Each row of a before or after table is a point. The points were changed in one or more steps. Then noise was added and the rows were shuffled. The steps act on columns, c1 being the first. Write out the steps. A step turns or swaps two columns, mirrors them in a line or flattens them onto one, adds a multiple of one to another, or multiplies or shifts one. Angles are multiples of 10 degrees, from the lower column toward the higher: turns from -170 to 170, lines from 10 to 170 but not 90. Use the fewest steps. Two steps may share a column if one is a turn and the other turns, adds or multiplies; they go together, in the order done. Otherwise the lowest column goes first.
(in the rows, 128 means zero)

Before, 8 rows:
[[ 75 154]
 [149  99]
 [120 166]
 [ 93 127]
 [118 136]
 [131 208]
 [159  78]
 [ 96 148]]
After:
[[ 72 147]
 [166  77]
 [167 130]
 [140 121]
 [209 148]
 [154 104]
 [133  91]
 [ 92 143]]
Steps: mirror c1 and c2 in the line at 50 degrees

Before, 9 rows:
[[ 79  95 144 112]
 [128  70 140  52]
 [117  69  70  97]
 [ 81 115 126 128]
 [ 46 149  72 181]
 [128 110 134  89]
 [155 154 127  99]
 [160 189 103 105]
 [147  83 136 108]]
After:
[[129  69  68  98]
 [126  97 145 111]
 [127  67 140  52]
 [130 111 139  90]
 [128 113 126 129]
 [128 148  72 181]
 [128 155 126 101]
 [130  81 135 109]
 [127 187 105 105]]
Steps: multiply c1 by 0

Before, 11 rows:
[[105 113  94 156 130 114 135 100]
 [161 138 173 142 132  93 128 104]
 [ 81 126 169 148 126  92 126 115]
 [155 116  94 157 149 128 126 173]
 [164 105 135 156  92 105 117 154]
 [125 107  81  89 157 103  78 112]
 [160 105 100   9 147 124 135 151]
 [158 168  90 108 129 112 102 146]
 [148 157  99 137 146 182 105 128]
 [117 155 142 116 100  92  69 142]
 [143 118 104 156 135 119 136  95]]
After:
[[144 153 148 152 130 134 123  94]
 [148 148 161  77 132 146 138 121]
 [116 103 153 130 137 131 190 108]
 [ 82 140 171 154 144 166 118 165]
 [152 106 150 153 137 148 134 245]
 [ 74  90 113 119 120 167 107 135]
 [119 158 159 142 125 110 107 100]
 [128  77 163 118 128 167 130 145]
 [ 94 139  93 137 129 111  80 105]
 [152 132  85 140 133 159  99 106]
 [144 160 119  93 117 173 113 119]]
Steps: turn c1 and c7 by -50 degrees; turn c6 and c7 by 110 degrees; turn c4 and c8 by 110 degrees; turn c2 and c8 by -160 degrees; multiply c3 by -1; multiply c5 by 0.4

Before (8 x 12):
[[102  98 147 165  97 116 154 158 197 161  86 108]
 [ 90 114 129 156 165  97  92 158 150  96  87 110]
 [ 86 189  89  80 150 147 147  93  94 168 151 156]
 [191  77  71 173 142 108  87 106 133  92 145 160]
 [132 100 162 163  71 173 134 152 123 146 158 115]
 [163 154 119 136 125 131 104 124 170 142 143 111]
 [130  94 130 118 114 175  96 144 192 175 104  99]
 [131 183 166 158  80 112 128  92 114 127 107 171]]
After (8 x 12):
[[191  77 192  88 145 158  88 106 116  95 169 131]
 [132 183 126 101  61 149 128  93  94 125  75 102]
 [ 88 112 115 106 166 163  90 159 130  95  26 122]
 [130  93 107 130 129  83  98 144 171 177  67 155]
 [ 86 190 176 172 148 103 144  94  74 168 186 122]
 [162 153 125 119 134 124 106 124 150 138 165 147]
 [133 101  93  86  73  89 134 152 104 145 202 146]
 [104 100 100  94 103 145 153 157 177 164  24 147]]
Steps: turn c3 and c12 by -140 degrees; turn c5 and c12 by -30 degrees; turn c4 and c6 by 170 degrees; shift c9 by -20; multiply c11 by 2.5
